Each point is reached from the start by the listed moves, each made 0, 1 or 2 times, or once backwards (-1), plus a little noise. Say if it took an odd or an even number of moves. Then give how often each move was made.

Moves:
(1): [-0.2  1.2  3.8  4.9  2.4]
(2): [-3.4  0.4 -3.7 -0.1  2.5]
Start: [ 0.1 -0.7  0.4  2.0 -1.2]
Points:
[-3.6  0.8  0.7  6.7  3.7] -> even (1, 1)
[ -6.3  -1.0 -11.1  -3.1   1.1] -> odd (-1, 2)
[-3.4 -0.3 -3.2  1.6  1.4] -> odd (0, 1)

Moves:
(1): [ 1.9 -0.7  1.9  0.7  1.9 -0.7 -3.1  5.1 -2.1]
(2): [ 2.3 -2.0 -5.0 -2.5 -2.4 -1.1 -2.0 -2.0  0.2]
(3): [ 1.4  0.8  0.6 -0.6 -0.9 -2.8 -1.1  0.7 -0.9]
(4): [ 1.2  1.1 -2.9 -0.6 -1.3  0.6 -0.9  1.9  1.8]
(5): [ 2.2 -2.0 -1.8  2.4  0.2 -0.2  2.5  1.9 -0.9]
(6): [-2.4 -0.9  0.3  1.9  0.0  0.4  1.7  0.8 -1.1]
(7): [-0.7  1.0  2.4 -1.2 -2.2  0.3 -1.9 -4.2  0.5]
(8): [ 0.1 -1.3 -0.6  4.2  0.5 -2.8 -2.6 -4.4 -2.9]
Start: [ 0.6 -1.2  0.6 -0.8  1.1  0.2  0.1 -0.4 -0.2]
Points:
[  9.7  -9.6 -14.8  -1.9  -1.3  -3.1   5.3  -4.1  -0.4] -> even (-1, 2, 0, -1, 2, -1, -1, 0)
[-5.9  1.0 -2.8 10.3  1.2 -4.3 -0.1 -4.0 -3.4] -> odd (-1, -1, 1, 2, -1, 2, -1, 2)
[  7.4  -3.7 -10.7   2.3   0.7   0.5   7.4   3.6   2.5] -> even (-1, 0, 0, 1, 2, -1, -1, 0)
[ 1.7 -7.2 -1.1 -3.9  2.0 -0.9 -8.7  2.1 -4.9] -> even (2, 2, -1, -1, -1, 1, 0, 0)

Moves:
(1): [-0.6  0.1 -0.2 -0.5  0.6  1.1  0.0 -0.1  0.0  0.3 -1.0  0.3 -0.8  0.8
 -0.6  0.0 -0.3  0.1  1.3 -0.6]
(2): [-0.2 -1.5  0.2  0.8 -0.7  0.4 -0.1  3.1  0.1 -2.1 -0.1  0.3  0.5  0.0
  0.4  0.1 -1.0  1.2 -0.1  1.3]
(3): [-0.7  2.3  1.8 -0.2 -1.5  0.0  0.8 -0.9  0.6 -1.4  1.9 -0.9 -0.6 -0.8
  0.0  0.9  1.6 -0.2 -1.2  0.4]
(4): [-0.7  0.5  2.0  1.8 -1.1  2.0  1.2  0.4  0.9  0.6 -1.5  0.0  0.5  2.2
  2.0  1.8  2.2  0.2  1.2  0.9]
(5): [ 0.1 -1.0 -0.5 -1.1  1.6  3.0  0.2 -2.1 -1.0 -0.7  4.1  0.1  0.2  1.2
  0.7  0.7  1.2 -0.2 -1.9  0.4]
(6): [-1.2 -1.2 -0.3  0.2  0.3 -0.4  0.7  0.1 -0.8  1.2  0.2 -2.4 -1.2  0.1
  1.9  0.3  0.5  1.1  0.5  1.1]
(7): [ 0.6 -2.8  0.2  3.0  2.1  1.7  2.3 -1.5  3.4  1.2 -0.7 -2.3 -0.4  1.6
  0.5  1.1 -0.7 -2.0  0.4  0.5]
(8): [ 0.0  4.3  2.0  0.1  0.1 -1.8  2.4  1.4 -0.8  0.6  0.3 -3.4 -0.1 -0.3
 -1.9 -1.0 -4.3  0.8 -1.1 -2.3]
(9): [-0.6  0.0  0.7  0.0 -0.8 -0.5  1.8  0.1 -0.5  0.6 -1.1  1.3  0.1 -1.6
 -1.3 -0.2  0.1 -1.0 -1.6 -0.1]
(10): [-0.8 -0.3  0.1 -0.9  2.1 -0.4  0.1 -0.1  0.0 -0.5 -0.5 -0.7  0.0 -1.0
  0.7  1.8  0.7 -0.2  0.9 -0.4]
(11): [-0.7  0.1 -0.3  0.6  0.9 -0.8 -0.8 -1.6 -0.1 -0.1  0.1 -1.0 -0.6 -0.3
  0.1  0.2 -2.1  0.1  0.2 -0.6]
(12): [-2.0  0.6 -1.5 -0.2 -0.9 -1.6  0.5 -1.7  1.0  0.3 -2.6  0.5  0.7 -0.6
 -0.2  0.0  0.2 -1.4 -0.2  0.8]
(13): [ 1.7  2.6  1.2 -0.6 -1.3  2.2 -1.0  2.0  0.1  0.3 -2.9  1.4  0.6 -1.6
 -1.9  1.6 -0.2 -0.5 -0.9  0.9]
(14): [-0.3  0.8  1.6 -1.4 -0.3  0.5  1.2 -0.3 -1.3  0.4 -0.9 -1.1  0.5 -1.5
 -3.4  0.7  0.1  2.0  0.9  0.0]
(15): [-1.3  0.4  0.2  0.2  0.4  0.6 -1.0  1.3  0.2  1.9 -0.8  1.1 -0.6  3.3
 -0.7 -0.7  2.0 -0.5 -0.5 -0.2]
(16): [ 0.4  0.2  0.6 -1.1 -0.4  0.2 -1.8 -0.5  0.3  0.1 -0.6 -0.4 -0.4  0.4
  0.7 -0.4 -1.3 -0.2  0.9  1.1]
(17): [ 0.2  2.3  1.1 -0.4  1.6  1.3  0.5 -0.7 -0.9 -3.0 -0.3 -0.1 -0.7 -1.7
  1.6  0.2  0.8  1.4 -0.8  1.8]
(18): [-1.5 -1.9  0.2  0.9 -0.2 -0.6  1.2 -0.1  0.0 -1.6  0.0 -2.8  0.2 -0.8
  1.6 -0.5  0.3  2.5  0.4 -1.3]
Start: [ 2.1  0.6  0.5 -1.1 -0.5 -1.7  0.1  1.3  2.4 -1.5  0.5 -0.6  0.7  2.0
  0.3 -0.6  0.4  0.3 -0.2 -1.8]
Points:
[ -0.7  -6.5  -1.2  -2.0   1.9   4.1  -1.1  -5.5   1.9 -14.4   4.3   1.0
   2.6  -3.9   5.9   1.9  -1.1   2.1  -4.1   4.0] -> even (0, 2, 0, 0, 2, -1, 0, -1, 1, 0, 2, 1, 0, 0, -1, 1, 1, 1)
[-0.4 18.3 10.7 -5.2  4.1 -6.7  3.5 -5.4 -3.2 -5.5  0.1 -8.5 -1.3 -4.7
  6.6  2.8 -6.9  2.6  0.1 -1.8] -> odd (-1, -1, 0, 2, 0, 0, -1, 2, 1, 2, 2, 0, -1, 0, -1, 2, 2, -1)
[ -1.1  -0.4  -2.7  -3.9   4.2   7.0  -2.7  -1.0   9.0   2.9  -8.2  10.5
   2.0   8.8  -2.9   5.7  11.7 -10.9  -0.7   2.9] -> even (1, 0, 0, 0, 1, -1, 1, -1, 0, 2, -1, 2, 1, 0, 2, 0, 0, -1)
[ -2.9   0.2   3.4   4.4   3.9   5.0   7.1   1.3   2.3   2.1   0.5  -6.7
  -1.3   4.6   0.7   1.9   0.1  -0.6 -10.8  -5.5] -> odd (0, 0, 0, 0, 2, 1, 1, 1, 2, 0, 2, 0, 2, -1, 2, -1, 0, 2)
[ -9.9  -4.9   1.5  12.2   1.2   1.5  12.1   3.9  12.5  -4.1  -3.4 -12.5
  -2.6  15.5  10.9  -2.2   4.9   3.1   0.6   0.3] -> odd (2, 2, 1, 1, 0, 1, 2, 1, -1, -1, -1, 2, -1, -1, 2, -1, 1, 2)
[ -5.0  -4.6  -1.1   3.3  -0.9   9.3   0.2   1.1   5.3  -5.8 -12.8   0.5
   1.3   3.8  12.0   5.9   6.9   3.2   2.6   5.7] -> even (2, 1, -1, 2, 1, 1, 0, -1, 0, 0, 1, 2, 2, -1, 0, 0, 1, 2)
[  2.6  -0.3  -2.7  -6.1   2.1   7.6 -10.4   1.3  -1.4  -5.9  -3.4   2.3
  -1.7   1.9   7.6   1.7   2.3   4.6   2.4   2.7] -> odd (2, 0, -1, 0, 1, 1, -1, -1, -1, 0, 1, 0, 2, -1, 0, 1, 1, 1)
[ -8.9 -13.2  -1.2  10.1  -3.9  -0.6  10.0   4.8  13.5   8.3 -15.9   1.1
   1.0  10.6   1.0   1.6  10.9  -6.3   2.0   1.8] -> even (1, 1, 0, 1, -1, 1, 2, -1, 2, 0, -1, 2, 0, 0, 2, -1, -1, 1)
